Rows are points. The last column is the point's height on a tilted bowl or saddle (a function of degree 2), plus a little noise. Count its main directions that bend up, bend down and stay straight.
In the rows, 128 means zero.

Points (15 x 4)
[[205 169  50 248]
 [179 116 156 140]
 [210 137 113 178]
 [196 108 108 156]
 [ 94  50 160 170]
 [144  70  67 169]
 [121 110 172 130]
 [101  92 120 131]
 [186 171 101 179]
 [125  48 148 154]
 [192 136 110 158]
 [189  83 124 151]
 [162 113 140 125]
 [194 136 154 158]
 [116 139  88 141]]
Directions: 3 up, 0 down, 0 straight

Points (24 x 5)
[[174 156 169 174  86]
 [123 120 129 102 155]
 [ 99 116 138 202 122]
 [145 161 128 187  77]
 [150 127 112 249  92]
 [139 131 121 138 115]
 [217 147 118  77 191]
 [ 50 136 152  93 205]
 [145  92 116 167 116]
 [101  91 132  53 223]
 [124 123 199 145 156]
 [ 77 161  82 115 130]
 [ 90  67 117 123 160]
 [193 111 111 126 135]
 [179  68  95 127 156]
 [125  95 121 191 114]
 [180 156 178 133 124]
 [202  96 118 165 112]
 [173  77 171  58 231]
 [177 133  66 103 154]
 [136  68 116 204 128]
 [195 144  41 197  99]
 [149  70 120  95 175]
 [103  97 157 179 136]]
Directions: 2 up, 0 down, 2 straight

Points (38 x 7)
[[ 60 196 119 136  99 148 133]
 [143  69 249 101 146 202 209]
 [121  72 125 143 120 169 178]
 [104 112 117  61 104 127  97]
 [120 130 148 174  47  76 159]
 [109 105 163 157 155 152 174]
 [113 148 177 202 180  54 120]
 [ 81  88  65  84 159 112 123]
 [162 133 202 133 141 172 188]
 [ 98 103 100 105 154 144 133]
 [ 75  70 189 158  74 162 223]
 [158 141 145 117 156 120 124]
 [ 48 125  63 177 116  89 157]
 [111 163  99 122 212  78 102]
 [136  77 126 154 160  93 150]
 [166  85 126 173  83 158 175]
 [126 119  91 162  18 190 158]
 [155 103 127 108 104 100 111]
 [142  96 151 146 123  74 134]
 [ 98 126  88 196  45  36 170]
 [184 113 166  66 148  28  24]
 [146 109 172 145 148  88 133]
 [150  83 121 159  97 154 169]
 [171  36 155 201 194 144 216]
 [164 159 140  69 140 209 152]
 [145 138 142 150  57  87 138]
 [189 201  30  89  85 116  77]
 [211 118 224 183 139 148 215]
 [137 154 118 159 163 118 132]
 [ 96 100 106 137 172  91 134]
 [102 120 106 125 173 130 132]
 [157 158  94  73 156 140 106]
 [ 85  47 135 136 180 177 185]
 [ 71 147 166 157 159  79 111]
 [155  61 168 116 129 103 123]
 [116  51  65  92 163 121 128]
 [197 116 104 153 113  95 119]
 [180 168 120 190 142 102 131]]
Directions: 2 up, 2 down, 2 straight
